Rows are points. The last column is the point's height on a tilted bowl or saddle (a function of degree 2), plus a little noise. Along how many of its main directions does it bend up, bend down or stay straight?
In the rows, 128 means zero.

Points:
154, 135, 198, 85
114, 96, 118, 118
111, 132, 172, 100
111, 94, 128, 117
155, 108, 81, 109
150, 134, 129, 122
92, 71, 194, 55
96, 190, 167, 65
133, 153, 173, 102
170, 132, 134, 113
102, 175, 146, 94
54, 91, 122, 83
120, 160, 102, 116
101, 100, 175, 91
131, 92, 90, 115
130, 129, 101, 125
118, 127, 89, 123
133, 150, 123, 123
Directions: 0 up, 3 down, 0 straight

Points, 23 rows:
80, 124, 173, 102, 121
141, 131, 88, 118, 107
135, 98, 169, 99, 113
191, 157, 158, 128, 117
153, 174, 134, 168, 160
117, 148, 103, 99, 98
174, 182, 151, 163, 142
118, 130, 142, 110, 126
183, 177, 165, 149, 124
140, 109, 125, 113, 114
159, 113, 89, 88, 66
166, 88, 224, 95, 60
85, 145, 163, 82, 120
165, 97, 90, 117, 72
175, 87, 153, 116, 66
141, 108, 136, 123, 121
110, 116, 120, 151, 164
78, 160, 79, 123, 75
122, 76, 121, 123, 111
107, 132, 102, 118, 119
166, 184, 90, 155, 139
98, 77, 85, 137, 141
132, 109, 102, 118, 114
Directions: 1 up, 2 down, 1 straight

Points:
159, 180, 166, 119, 131, 102, 80
154, 121, 147, 146, 132, 100, 110
96, 136, 172, 111, 146, 116, 129
151, 123, 151, 120, 94, 64, 94
132, 75, 126, 117, 81, 129, 170
113, 146, 101, 132, 126, 123, 133
90, 102, 79, 143, 93, 131, 153
115, 115, 128, 100, 157, 98, 101
125, 133, 147, 140, 96, 188, 162
125, 146, 86, 152, 178, 189, 86
63, 140, 121, 162, 102, 101, 119
77, 118, 120, 119, 99, 126, 170
140, 109, 182, 136, 114, 123, 156
121, 133, 131, 115, 98, 132, 159
133, 148, 99, 148, 166, 127, 96
65, 118, 78, 136, 179, 150, 101
107, 96, 112, 137, 126, 152, 144
163, 158, 119, 87, 78, 73, 105
170, 136, 164, 167, 152, 177, 140
109, 98, 107, 90, 82, 152, 187
156, 111, 156, 98, 92, 197, 144
110, 94, 117, 85, 115, 98, 140
78, 160, 147, 177, 108, 208, 130
117, 124, 84, 148, 146, 157, 114
183, 163, 135, 128, 75, 168, 136
166, 79, 115, 78, 165, 143, 67
243, 111, 152, 118, 112, 81, 36
136, 109, 182, 130, 100, 139, 173
104, 114, 116, 88, 160, 128, 124
101, 208, 85, 140, 120, 75, 75
141, 76, 116, 153, 122, 180, 126
84, 146, 140, 146, 79, 76, 118
165, 135, 170, 154, 108, 92, 116
101, 160, 85, 150, 122, 115, 119
167, 165, 171, 125, 154, 147, 108
75, 108, 62, 82, 142, 147, 162
156, 131, 130, 190, 121, 108, 111
133, 133, 145, 128, 49, 161, 182
182, 105, 132, 92, 97, 131, 123
49, 44, 136, 141, 160, 147, 126
132, 150, 190, 124, 93, 106, 131
130, 115, 127, 114, 89, 129, 164
176, 107, 119, 140, 148, 129, 96
155, 137, 105, 177, 147, 156, 106
135, 166, 124, 128, 114, 140, 135
183, 150, 111, 142, 145, 153, 103
121, 124, 79, 97, 145, 145, 133
142, 84, 122, 83, 91, 120, 153
78, 159, 90, 196, 108, 93, 66
Directions: 1 up, 3 down, 2 straight
